Each row of a before or after table is a point. One or more steps were done to the points. Then noise was added and the rows were shuffled. The steps act on columns, c1 being the first. Write out the steps. A step turns or swaps two columns, mirrors them in a line or flattens them onto one, adds a multiple of one to another, or multiplies or shifts one. Angles are multiples of 10 degrees, from the lower column toward the higher: turns from -170 to 170, lines from 10 to 170 but not 90. Use the fewest steps. Two steps may share a column if one is a turn and the other turns, adds or multiplies; they go together, in the order done. Otherwise the lowest column goes first.

Before (9 x 2):
|  52 | -19 |
|  34 | -26 |
| -16 | -35 |
|   8 |   8 |
| -24 | -18 |
|   3 | -31 |
| -40 | -35 |
|  10 |  60 |
|  44 | -35 |
After, 9 rows:
|  -3 |  38 |
|   6 | -13 |
|  54 |  -1 |
|  54 |  17 |
| -28 |  45 |
| -10 | -61 |
|  16 |  28 |
| -16 |  27 |
|  41 |  12 |
Steps: mirror c1 and c2 in the line at 170 degrees

Before:
| -31 |   2 | -30 |  -2 |  49 |  -7 |
|  29 | -10 |   4 | -13 |   5 |  -6 |
|  37 |  24 |   7 |  35 | -17 |  -6 |
|  24 |  -8 |  10 | -10 | -60 |  20 |
|  21 |  16 |  -9 | -25 |  11 |  18 |
|  -8 |  -2 | -50 | -27 |  30 |   4 |
|   8 | -19 | -27 |  35 |   9 |  21 |
|   6 | -13 |   9 |  30 | -18 |  39 |
After:
|  25 | -19 | -27 |  24 |   9 |  20 |
| -21 |  -8 |   9 |  15 | -60 |  19 |
|  13 |   2 | -31 | -28 |  49 |  -6 |
| -26 |  -9 |   3 |  19 |   4 |  -7 |
|  23 | -13 |   9 |  21 | -18 |  39 |
| -34 |  16 | -10 |   6 |  12 |  20 |
|  13 |  24 |   6 |  50 | -17 |  -7 |
| -19 |  -4 | -49 | -19 |  31 |   4 |
Steps: mirror c1 and c4 in the line at 60 degrees

Before:
|   8 |   8 |   4 |  -1 |  -6 | -23 |  -3 |  -6 |   5 |  12 |  30 |   6 |
|  -7 | -26 |  22 | -18 |  -2 |   0 |  11 |  -4 | -18 | -16 |  26 |  21 |
| -10 | -43 |  11 |  23 | -50 |  20 |  -5 |   2 | -10 |  -9 | -18 | -16 |
|  -7 |  13 |  13 | -11 | -14 |  11 | -14 |  19 | -12 | -11 |  13 |  -7 |
|  22 | -18 |  30 | -33 | -26 |  10 |  18 |  -4 | -12 |  -3 |   8 |   2 |
|  28 | -16 |  16 |  -5 | -12 |   4 | -20 | -14 |  -7 | -24 |  38 |   3 |
|  20 |  -2 | -10 | -33 |  20 |  -4 |   4 |  14 | -29 | -13 | -44 |   1 |
|  10 |  20 | -17 |  -2 | -21 |   6 |   0 | -19 | -13 | -15 |  33 |  18 |
|   7 |  12 | -42 |  -7 |  33 |  12 |  35 |  32 |  14 | -28 | -55 | -31 |
|  21 | -18 |  -1 |  -1 | -20 |  14 |  -1 |  20 |  -1 |  -4 |  17 |  24 |
|  11 |  19 |  -3 |  -8 |  22 |  23 |  -2 |  -6 |   8 | -15 | -34 |  11 |
|  15 |   6 |  13 |   8 | -31 | -15 |   1 |   1 |   6 | -34 |  21 |  25 |
|  12 | -18 |  20 |  52 | -30 |  28 |  11 |  11 | -24 | -14 | -11 | -12 |
After:
|  24 |  13 | -42 |  26 |  23 |  12 |  35 |  40 |   3 |  34 | -10 |  21 |
| -14 |  19 |  -3 |  16 |  17 |  22 |  -1 |   0 |   2 |  20 |  -2 |   6 |
|  -8 |  10 |   4 |  -5 |   2 | -21 |  -3 | -12 | -10 |  -7 |   1 |   3 |
|   5 | -18 |  19 |  -2 | -58 |  28 |  11 |  12 |  28 |  -1 |   0 |  16 |
|   9 |  14 |  15 | -18 |   4 |  12 | -13 |  14 |  15 |   3 |  -3 |  -2 |
| -30 |   7 |  10 | -25 | -21 | -16 |   2 |  -1 |  11 |  32 |   0 |   1 |
| -12 |  -1 | -10 |   3 |  38 |  -5 |   6 |  21 |  34 |  -3 |  -3 |  17 |
| -13 | -26 |  20 |  -9 |  17 |   1 |   9 |  -9 |  23 |   3 |   1 | -17 |
| -18 |  19 | -17 | -18 | -10 |   7 |   0 | -23 |  21 |   6 |   4 |  -1 |
| -31 | -20 |  -1 | -18 |  -8 |  14 |  -3 |  14 |   1 |   5 |  -5 |   7 |
| -16 | -17 |  19 | -12 |  -3 |   3 | -20 | -21 |  19 |  18 |   4 |  22 |
|  19 | -44 |   9 | -32 | -46 |  19 |  -6 |   3 |  11 |   4 |   0 |  -2 |
| -12 | -18 |  26 | -38 |  14 |  11 |  20 |  -6 |  12 |  -5 |  -2 |  18 |
Steps: turn c1 and c12 by 120 degrees; turn c4 and c5 by -60 degrees; flatten c8 and c11 onto the line at 170 degrees; turn c9 and c10 by 150 degrees
